Rows are points. The ring and each string are closed loops that go straight from each point to the next, and from the last back to the first. Before rounding, they use only three directions, however many columns there are. Count how often each string passes through the ring. Passing back the other way cancels.

Ring (8 x 3):
[[ -0.7  23.4  10.1]
 [ -2.8  35.5   5.0]
 [ -7.6  22.6  -9.0]
 [ -7.2   3.5 -16.9]
 [ -8.0 -20.4 -20.9]
 [-14.9 -41.5 -17.1]
 [-15.1 -34.1  -7.7]
 [ -6.6  -3.7   5.1]]
String (22 x 3):
[[  1.0 -23.2 -12.9]
 [ -2.0  -4.5  -7.4]
 [-25.2 -34.4 -20.9]
 [-18.0 -23.5 -16.0]
 [-30.6 -55.2 -28.6]
 [-20.1 -57.5 -25.9]
 [ -3.6 -42.7 -15.7]
 [-21.3 -59.0 -17.0]
 [-32.0 -62.9 -13.5]
 [ -8.8 -31.6   1.2]
 [  8.3   6.1   2.4]
 [  4.3   6.1  10.1]
 [ -0.7  11.6  15.5]
 [-18.8   1.6   8.2]
 [ -5.5  12.3  13.7]
 [  8.2  15.7  12.5]
 [  7.7   9.2   3.2]
 [-14.4 -12.8  -3.1]
 [-30.0 -36.7  -8.7]
 [-29.6 -47.7 -13.0]
 [-13.8 -17.7  -9.9]
 [  1.0 -11.0  -7.4]]
Times through: 1

Ring (9 x 8):
[[ 13.0  15.7 -22.3  37.0   4.2 -22.5  15.8  33.8]
 [  8.3   8.5 -30.2   9.4   7.8 -37.3 -12.4  35.9]
 [  6.6   2.5 -28.7  -9.6   4.9 -36.2 -22.4  27.0]
 [  9.8  -7.6 -12.3 -36.8  -3.0 -20.4 -26.1   7.7]
 [ 19.8 -11.5  13.6 -42.9  -6.3   0.3 -15.0   0.7]
 [ 28.0  -9.8  30.8 -33.3  -6.8  14.4   0.4   1.7]
 [ 30.9  -1.2  32.2  -3.1  -7.7  22.1  24.6   5.0]
 [ 24.3   8.6  11.9  25.4  -7.3  13.0  36.1  10.2]
 [ 16.6  15.1 -11.4  40.1  -1.6  -7.2  29.9  23.3]]
String (11 x 8):
[[  3.5   6.8 -33.3   8.5  -5.7 -23.0   1.3   9.7]
 [  3.9  12.8 -44.8  18.3  13.2 -52.3 -18.7  47.6]
 [  0.7  12.4 -44.8  23.3  -1.3 -33.5   2.0  20.4]
 [ 11.3   6.2 -16.0  10.2  -5.3 -11.3  10.0  10.9]
 [ 17.7   7.8  -3.9  17.8  -3.6  -3.7  19.1  15.7]
 [ 11.0   5.1 -11.1  12.4 -16.2   5.9  26.5  -9.6]
 [ 20.2   3.2  10.5  11.0 -17.0  21.4  36.2 -11.0]
 [ 14.5   3.2  -4.5   5.0 -11.1   2.8  18.0  -0.8]
 [ 25.3   7.1  11.7  17.4  -0.1   2.4  21.6  22.8]
 [ 23.7  15.0  -0.1  38.5   7.2 -10.7  23.5  40.2]
 [ 10.9   7.6 -19.2  12.9  -2.3 -16.7   6.9  17.2]]
Times through: 0
String, 26 rows:
[[ 13.7   2.6 -15.0  -7.6   8.7 -31.2 -19.3  35.0]
 [  4.9   3.5 -27.3  -0.4  -7.5 -18.2  -0.4   4.7]
 [ 15.4   4.2  -9.2   2.1   1.7 -16.8  -1.2  23.2]
 [  5.6   5.9 -27.5   7.6  -7.2 -17.3   5.0   6.7]
 [  3.8  14.9 -39.9  32.3  -0.4 -29.6   9.9  23.8]
 [ 21.1  25.1 -17.1  63.8  19.0 -32.2  20.7  67.0]
 [ 23.0  19.4  -5.4  50.9  10.2 -15.7  26.9  47.9]
 [ 22.1  23.5  -6.7  67.6   3.5  -5.2  46.5  37.7]
 [ 12.9  17.8 -16.7  52.0 -11.0   3.1  47.5   6.9]
 [ 31.8  18.8  17.7  57.4   2.2  11.2  51.4  34.0]
 [ 27.6   9.1  14.2  23.5   2.5   2.1  24.3  28.8]
 [ 16.8   6.7  -3.8  14.9  -6.1  -1.1  19.8  10.5]
 [ 16.3   5.8  -4.8  11.5  -5.3  -3.4  16.0  11.4]
 [  7.8   9.9 -22.0  25.3 -13.8  -2.1  28.4  -3.0]
 [ 18.4  23.0 -12.9  66.1  -0.2  -5.1  47.0  30.2]
 [ 23.2  17.4  -3.6  44.9   9.6 -14.8  23.9  45.8]
 [ 17.1   5.9  -5.8   9.1   0.4 -11.6   7.0  22.1]
 [ 19.5   9.5  -6.6  17.4   8.6 -20.8   3.2  39.3]
 [  6.2   5.4 -25.6   6.4  -7.5 -15.9   5.3   6.0]
 [  2.1   9.1 -41.6  11.2   2.5 -38.3 -10.0  25.8]
 [  7.1   7.0 -34.8   0.2  14.4 -50.4 -29.1  47.0]
 [ 17.3   2.6  -8.5  -7.5  11.2 -29.9 -19.2  40.1]
 [ 10.5   1.9 -15.7  -4.8  -4.3 -15.1  -2.2  10.4]
 [ -3.1   0.5 -41.8 -12.5 -10.4 -26.8 -12.6  -3.1]
 [  0.7  -1.7 -40.3 -27.3   7.3 -50.4 -43.7  28.5]
 [  9.9   0.3 -24.0 -19.6  13.0 -44.9 -37.3  41.2]]
Times through: 4
